Each row is a point. Examples show where two turns around zero, p and q, send a point. Write where each new point lands after one turn and then the other. Backwards means that the second turn is done in reverse. Each puzzle has new turns, and all numbers are rounded.
In the rows, zero is written as 128.

Turn p:
[ 69 132] => [ 76 155]
[141 142] => [146 136]
[174 110] => [163  93]
Turn q:
[111 132] => [123 145]
[123 118] => [117 127]
[188 105] => [138  65]
[ 75 178] => [145 199]
[142 107] => [117 105]
Where do these land?
p, then q backwards: [ 87 105] => [109  85]
p, then q: [127 107] => [107 127]
q, then p: [169 172] => [176  92]

Turn p:
[164  55 178] => [ 41  93 145]
[121 140 141] => [129 145 137]
[119 156 108] => [162 137 124]
[170 102 133] => [106  87 145]
[106 166 120] => [162 157 128]
[ 87 149  89] => [169 150  89]
Turn q:
[163 129 135] => [104 137 103]
[ 93 156 117] => [131 109 170]
[110 136  69] => [142  68 135]
[146  92 190] => [135 198 104]
Where do these land?
q, then p backwards: [104 140 144] => [138 150 148]
p, then q backwards: [164 187 142] => [ 59 137 138]
q, then p backwards: [149 129 160] => [ 97 123 150]
q, then p: [150 152 138] => [132 156 109]
q, then p backwards: [89 58 79] => [141 167  44]
p, then q: [111 102 106] => [143  94 120]

Turn p:
[129  74 131 143] => [ 92 130 133 171]
[146 120  97 122] => [ 97 129 121 109]
[170 163 107 174] => [130 153  61 107]
[ 71 113 116 106] => [127 145 190 128]
[124 171 189  95] => [195  82 135 124]
Turn q:
[114  77 163  66] => [131 208  92 141]
[ 77 167  95 147] => [ 84  95 164 163]
[131 154 130 141] => [128 114 152 120]
[135 101  81 169] => [118  74  88 132]
[127 162 136 167] => [114  99 161 103]
[167 131 160  66] => [186 183 136 127]
[145 103 132 140] => [134 125 102 109]
Where do these land?
q, then p: [159 113  80  72] => [100 151  55 125]
q, then p: [116 152 112 149] => [125 126 143 163]
p, then q: [154 141 110 116] => [131 141 116 160]
p, then q: [133 142 179 174] => [153  65 118 112]
p, then q backwards: [112  76 189 147] => [103 151  64  86]
q, then p: [ 87 142  86 164] => [116 160 161 180]
p, then q backwards: [135 131 140  73] => [145 161 115 169]

Turn p:
[149 151 109 133 166  93] => [ 88  91 102 141 125 141]
[150 127  77  99 150 172] => [111 152 141 139 109 197]
[ 87 154 143 122 128 129] => [153 108 138 130 167 128]
[170 148 118  84 105 107] => [101 132 104  71 127 152]
[102 135 136 193 114 103] => [116 101 156 148 139  67]
[146  39 136  97  90 107] => [168 151 113  83  49 106]
[ 92 141 178 169 141 185] => [159 162 143 185 181 102]
Turn q:
[138  62 138 184 157 145] => [138 124 196 103 169 170]
[ 90 114  54 140 122 125] => [ 66  95 154 143 146  94]
[ 75 153  99 111  97  91] => [105 108  91 155 149  69]
[152 120 143 169 121 137] => [130 162 147 104 145 145]
[121 101 152 108 110 179] => [154 146 158 176 115 144]
[143 136 168 131 140  89] => [160 128  93  99 144 142]
[208 153 116  78 147 109] => [106 122  72 106  70 182]
[ 97 185 155 103 130 149] => [166 138 111 138  87  79]
Where do these land?
q, then p: [160 116 158 136  91 109] => [100 132 139 155 153 168]
p, then q: [148 180 167  81 136 102] => [ 95  64 151 135  86 133]
p, then q: [ 67 117 129 142 124 126] => [147 141 123 105 149 178]
q, then p: [114 147  80 146 123 120] => [162  83 131 121 128 120]
p, then q: [156 105  88 171 160 104] => [121 149 143 155 190  94]
p, then q: [137  83  88  71 171 142] => [ 96 194 164 168 103 134]
q, then p: [115 148 186 148  91 192] => [ 62 133  96 109 185 101]

Turn p:
[179 140 114 158  85 137 123 151] => [100 157 161 156 179 116 122 136]
[133 177  67 179 128 130  95 146] => [137 134 146 117 209 123 158  82]
[129  91 152  98 127  92 127  64] => [126 154 104 156  54 148 141 120]
[170 137 144 184 127 162  88 147] => [ 66 105 133 153 185 126 129 117]
[148 129  95 112 119 169  98 127] => [127 117 172 140 145 158 109 102]
[145 111  84 136 130 139 166  96] => [132 171 136 110 134 181 132 137]
[ 85 114 162  73 135  82 147 148] => [173 120  98 121  69  85 106 147]
[ 89  64 149 103 152 105 150 124] => [133 135  82  98  66 129  93 133]
[ 93 139 166  63 189  91 176 128] => [199  94  72 119  75 126 128 175]
[109 179 148 175  90 173 110 150] => [ 88  92 175 109 167  88 162 133]
Turn q:
[143 120 133 139 118  79  84 169] => [152 161 116  75 155 138 147 155]
[ 73 172 196  92 125  94 100 108] => [151 151 101 130  49 194 125 158]
[143  73 100 178 163 168 111 113] => [ 75  98 187 105 151  93 145 131]
[ 93 153  93 111 149  79 171 145] => [112 126  76 154 166 184 125 114]
[150 129 184 115 130  79 127  69] => [135 191 149 131  78 159 156  96]
[105  76  99 134  95 176 117 117] => [137  54 153 109 125 100 142 114]
[131 170 123 153 115 162 179 163] => [119 122  83 178 143  80 115 144]
[165  88 130 116 163 159 159 123] => [122 128 189 166 155 113 125 116]
[148 171  94 114  95 157 104 145] => [148 120  99 105 131  92  71 123]
Where do these land?
p, then q: [194  89  75 164 100 123 175 134] => [ 88 140  95 135 105 131  53 192]
q, then p: [106 167 168 103 177 140 101 130] => [101  92 173 124 157  82 109 112]
q, then p backwards: [ 89 130 118 172 106 188  89 143] => [ 81 137 199 126 136 150 146 162]
q, then p: [143  73  84 148 154 101 132  80] => [131  99 111 101  58 158 159 155]
q, then p: [107 104 167  77 139 133  85  78] => [ 74 110 185 159  98 113 116 159]
q, then p: [148 111 152  79 167  99 138 165] => [103  71 121 144 177 144 136 154]
q, then p: [115 174 121 119 101 169 101  95] => [122 160 162 151 104 103 117  77]
p, then q: [113 177 176 166 114 119 120 172] => [121 144 121 136 177 188 175 127]
p, then q backwards: [138 134  71 117 105 100 126 159] => [193 125 127  95 120 119 132 145]
p, then q: [159 150 128 159  97 114 158  79] => [110 129  80 188 129 114 123 149]
p, then q backwards: [ 97  98 148 105 148 121 183 173] => [118 174 131 125 105 152  67 163]

Turn p:
[131 107 150 177 151 152 126 137 105] => [133 116  96 164 130 102 162 112 107]
[155  84 148 105  96  90 131 103 150] => [179 114 149 109 157 134 130 131 179]
[ 78 124  92 147 116 132 156  95  97] => [105 105 110  99 116 162 134  70 111]
[142 148 105 123  86 114 107  85 164] => [157 136 160  97 110 181 140 151 135]
[156 124 144 100 168 127 167 127 131] => [ 91 111 142 129 150  94 138 145 161]
[ 89 160  78 189 104 121 164 137 122] => [112 146 137 101  67 134 144  63  93]
[152 104 162  98 176  87  94 158 106] => [146  99 141 154 178  76  89 158 117]
[109 127  97 143 134 134 101 136 178] => [145 154 108  86 107 125 133 153 102]
[180 141  85  90 165 190 112 148 118] => [ 84  98 103 152  82 120 111 202 140]
[ 85 138 163 146  97 148 121 172 107] => [133 178 100 168 131 131 106  87 112]
[131 153 185  90 114 112 129 110 129] => [123 151 163 150 180 151 120 136 150]
Turn q:
[168 118 134 162 151 177 150 162 102] => [165 182 151 132 119 153  80 119 143]
[ 82 179  90 146  83  99  80  85 134] => [ 87  67 129  98 181 114 137 128  63]
[ 95 116 132 115 139  93 137 145 101] => [129 140  99 108 109 113 145 166 120]
[148  93 109 132 156 152 175 149 146] => [167 161 155 175 109 131 130 141 142]
[ 81 169 124 116  88 126 119  56 109] => [ 83  71 157  76 138 147 159 134  97]
[157 137 135  95 145 128 150 151 146] => [132 122 118 162 114 136 114 143 169]
[172 130 154 137 177 131 143 152 127] => [168 144 124 132 118 120  93 126 179]
[136  87 165 145 182 133 146 137 156] => [169 167 137 136 123  96 148 117 179]
[121 105 113  91 119 108  81  96 116] => [ 88 103 117 122  92  95 140 105 103]
[ 74 190  94 134  77 161  79 119 130] => [ 51 109 150 111 191 143 113 136  77]
[150 112 163 135 100 150 139 164 140] => [134 164 106 146 138 168 130 104 150]
[153 102 124 127 118  78 139 119 128] => [162 104  95 138 103 122 145 117 116]
Where do these land?
q, then p: [ 31 140  36 111 149 105 112 164 105] => [122 134 143 165 125  68  36  59  75]
q, then p: [111 143 141 160 161 133 139 140 137] => [118 139 153 131 139  97 123 162 126]
p, then q: [143 124  96 119 158 150 154 110 113] => [118 153 123 144 121 124 175 142 106]
p, then q backwards: [118  80 155 129 105 108 151 163 116] => [170 118 153 155 157 119  99 136 158]
p, then q: [166 114 168 125 158 188  99 124 146] => [178 161 120 165 160 125 104 172 110]
q, then p backwards: [159 116 163 128 115 114 149 104 179] => [149  89 153 151  96 134 154  97 107]
q, then p: [172 152  92 145  85 140 108 105 127] => [145  81  85 155 153 153 147 130 110]
p, then q: [142 150 142 106 155 112 156 157 140] => [124 121  92 107 156 105 147 146 146]
p, then q: [ 85 160 145 125  51 117 112 100 113] => [100 125 197 103 138 152  93  89 157]
p, then q: [153 101 142 130 143 114 102 113 104] => [166 155 121 137 107 110 122 110 129]

Turn p:
[138 116 143 121 138 112 185  58 103 162 114] => [111 113 114 149 116 105 112 164 203  86 111]
[119 138 194 128 133 140 120 140 134  96 120] => [173 113 113 120 109 170 126 125 126 149  97]
[136 132 104 144 140 101 177 143 119 123 136] => [100 151 112 168 123 118 117 151 109 113 120]
[109 140 125 113  81 110 115 148 148 144 106] => [113  96 121  99 126 150 132 133 101 115 165]
[128 132 110 128 116 139 100 124  95 115 116] => [127 156 121 106 142 137 144 103 138 119 140]
[144 133 117 138 125 103 155 112 114 163 122] => [ 93 121 123 150 144 125 121 149 149 105 132]
[126 148 113 112 135 151 145 135 134 131 118] => [139 125 138 140 122 119 155 130 115 104 128]
[ 75 144 102 128 129 105 113  89 135 155 135] => [ 87 126 156  75 125 111 135 158 135 116 119]
[136  86 101 125 114 145 114 147 147  95 130] => [153 148 117 123 124  99 118 107 104 151 166]
[142 112 112  99 147 106 109 144 141 119 149] => [107 132 142 141 102 117 134 108 120 165 144]
[148 135 104 142 130 130 113 130 158 111 109] => [143 145 138 133 141 129 145 148 117 146 160]
[143 136 225 146 131 184 109 140 109 108 192] => [193 115 153 137 137 176  78  71 137 147  58]
[120 112 115 141 147 139 109 153 127 140 118] => [125 126 118 123 154 109 147 117 112 148 122]
Turn q:
[149 108 124 175 141 131 146 130 120 162 126] => [104 150 120 112 140 103 134 122 131  95 167]
[139 106 121 102 142  83 137 143  98 163 120] => [130 157 136 110 164 102 156 141  86 139 119]
[146 107 130 104  91 128 141 120  63 112 145] => [101 110 118 115 186 135 126 173 137 144 105]
[125 110 101 121 114 132  90 172 110 116 140] => [139 151  84 108 143 170 133 128 124 141 113]
[116 202 154  98 103 109 105 107 147 115 143] => [139  78 175 115  84 152 146 123 137 149  88]
[146 120 102 148 158 157 152  99 109 145 129] => [129 118 108 138 148  89 142 135 151 114 170]
[101 115 153 125 130 151 141 190 156 140 106] => [116 190 121 135 102 120  96  98 134 146 109]
[149 122  98 129 114 139 127 107 152 113 150] => [127  84  96 131 127 133 120 118 119 117 136]
[131 149 133 124 116 128 119  97 146 123  99] => [139 106 141 136  93 122 123 151 126 115 121]
[ 62 107 143 117 143 107  97 112 145 130 140] => [180 143 161 148 145 149 119  98 124 105 100]
[153 161 168 128 146 128 128 130 148 115 116] => [ 99 125 154 152  86 133 146 128 128 139 133]
[121 128 108 166 138 144 154 128 141 102 121] => [130 124 120 135 120 129  95 121 140 130 177]
Where do these land?
p, then q: [145 115 137 176  86 119 162 145 144  81 108] => [129 126  72  97 125 163 178 128 148 144 151]
p, then q backwards: [135 193 137 111 134 102 135  99 110 156 174] => [126 139 214 148 103 122 110 112 130 112 137]
q, then p backwards: [106 116 125 110 112 162  92 142 113 153 121] => [113 126 149 147 150 143 142 106  89 105 112]
q, then p: [109 128 129 112 126 116 157 128 118  75 113] => [122 101 135 125 175 132 131 101 129 154 111]
p, then q: [144 136  81 125 140 105  76 141 138  89 114] => [118 105 156  95 138  88 148  94 167 152 117]
p, then q: [100 114  84 108 133 120  87 135 120 159 161] => [159 122 189 139 158 113 126 127 124 128  93]
p, then q: [ 99 147 137 148 132 175 140 130 122 141 123] => [117 139 127 162 125 126 133 167 107 151 147]
q, then p backwards: [133 116 142 109 130 182 154 121 125 112 139] => [159  94 141 135 151 107 147 121 109 155 132]
p, then q: [146 122 141 142 133 111 158 108 174 154 116] => [108 176 109 117 134 154 125  98 108 117 134]
p, then q: [150 135 126 120 132 106 149 114 107 154 122] => [143 135 130 134 118 146  94 103 132 120 145]
p, then q backwards: [138 111 145 118 118 127 130 144 141 154 109] => [143 133 104 124 130 137 137 105 134 110 148]
p, then q: [137 124 133 129 134 118 139  83 104  73 121] => [123  98 113 101  67 134 126 116 126 143 121]
p, then q backwards: [138 118 149 151 145 133 160 151 125 142 126] => [130  98 124  90 125 144 126 111 134 113 130]
p, then q backwards: [111 117 125 133 137 116  54 151 151 149 144] => [136 161 122 112 122  85 169 159 111 123 169]

Turn p:
[136 112 104 209 106 114 181 126  93 131 181 107] => [161 162 153 112 176 178  99 118  64 141 111  84]
[167 145  91 103  94  97 105  76 158 120 132 161] => [114 127 173 105  97 117 197 166 125 116 145 102]
[178  83 153 163 125 133 104 135 164 160 110 109] => [110 142 125  55 154 122 127 125 150 178 132 149]
[ 93  90 108  68 123 134  73 139 147  92 110 155] => [108  53 119 128  76 118 160 115 158 117  92 139]
[113 113 139 127 111 142 127  99 149 149 150 159] => [112 137 139 130 103 163 133 138 156 150 127 106]
[113 176 116 179 145 108 115 147 145 136 152 157] => [167 171 119 136 158 136 159 119 157 102 110  99]
[115 137 139 134 171 125 200 182 111 135 132 127] => [173 150  96 147 145 158  77 136 114  96 125 169]
[129  99 122 142 176 167 182 129  95 184  77  49] => [113 104 126 121 201 120  18 147 125 134 164 156]
[149 125 140 100 118  88 113  80  54 148  74 106] => [ 82 110 105 106 111  75 102 137  85 110 191  90]
[ 60 149 124 100  87  87 124 134 146  83 130 127] => [171  77 111 174  97 140 179 107 117 128 143 110]
[141 157 152 106 159 136 126  97 119  50 137 147] => [152 150 160 160  66  73 126 119 118 119 111 138]
[164 151 143 117 131 225 127 152 144 119 109 166] => [ 80 167 168 146 119 130 125  96 169 112 115 200]
[108 125 133 114 119 110  88 168 140 156 170  94] => [120 113  72 143 160 133 161 142 126 161  97 124]
Turn q:
[159 141 154 157  75  67 157 150 160 149  87 139] => [132 137 198 161 126 190 133  99 165 144 103 153]
[ 66 188 145 122 124 182  85 104 110 118 164 151] => [131 160 112  78  98 106 117 151  44 129 166 162]
[153 121 157 105 105  93 181 137 110 170  95  92] => [106 135 175 183 158 135 186 126 156 118 118 133]
[ 97 118 100 136 112 147  78  69  90 131 161 142] => [184 141  90  84 121  90 133 118 114 103 164 156]
[156 118 131 130  81  93 188 174 123 165 160 146] => [149  91 169 198 124 167 159  89 115 130 135 115]
[158 115 117 129 162 130 143 114 191 135 134  85] => [105 143  71 154 125 147 136 132 162 154  91 110]
[180 102 132 132 162 159  98 156 143 145 104 113] => [101 118 122 128 108  86 121 112 151 137  65 103]
[ 61 137 127  83 148 125  71 107 119 112 152 176] => [164 159 119  52 135 127 118 153  74 104 153  97]
[163 107 105 129 157 164 171 121 158 119  77 137] => [ 77 106  98 148 144 139  97 122 155  90  83 132]
[ 46 105 130 138 124 161  89 126 114  95 148 124] => [124 139 106  65 147  99 108 108  97 148 189 123]
[ 82 161  75 103 116 146  74 127  97  90 149 119] => [177 132 108  95 161  86  93 164  79 149 152 143]
[204 102 152 128 150 130 153 123 141  81 120 107] => [ 91  67 113 129 115 141 148 153 182 139  92 125]
[140 150 141 172 148  67 176 156 110 155 113 135] => [123 139 185 189  99 153 116 136 167 118 153 111]
Where do these land?
p, then q: [110 115 184  71  77 157 125 159 128 162  94 109] => [171 144  81 128 125 136 103  65  87  92 173 121]
p, then q: [113 112 152 144 155 169  78 100 114 107  96 157] => [148 182 119  90 153 170 149 122 152 152 120 151]
q, then p backwards: [102 133 141  98  89 146 114 161 116 146 207 137] => [135 132 136 134  65  74 138 122 113  77 140  89]
q, then p backwards: [143 207  77 140 126 150 126 132 179 107 141 120] => [121  96 172  94 160 138 179 155 113 132 184  97]
q, then p: [183 108 106 171 120  50 101 114  76 103 152  85] => [147 162 131  51 141 165 173 176 140 180 128 178]
q, then p: [195  59  99 111 110 117 149  99 123 155  92 132] => [187 104 193  78 103 108 107 128 157 135 146 154]
p, then q backwards: [ 93 122  96 139 162 156  91 122 173  57 118 125] => [207  93 117 142  95 106  99 157  95 144 106 129]
q, then p: [137 203 108  98  92  80 149  78 118 132  67 160] => [134 194 130 128  92 106 132  64 159  87 101 197]
q, then p backwards: [ 85 122 171 184 110 123 134 153 162 141 115 144] => [138 111 166 161  78 177 145 108 116 126 109 154]
q, then p: [101 126 118 125 150 134  80 173 138 129 132 125] => [105 118  91 134 152  89 137 151 114 136 150 110]
q, then p: [141 116 149 140 185 108 141  78 128 132 142 130] => [154 102 159 154 148 157 169 120 113 140 122 161]
q, then p: [161 125 135 119 156 121 186 153 113 118 136 129] => [154 107 125 114 150 152 102  87 127 164 108 130]
q, then p: [101 116 127 124 133 152 188 141  97 175 171 111] => [172 148 149 139 151 147  98 120  83 137 107  71]
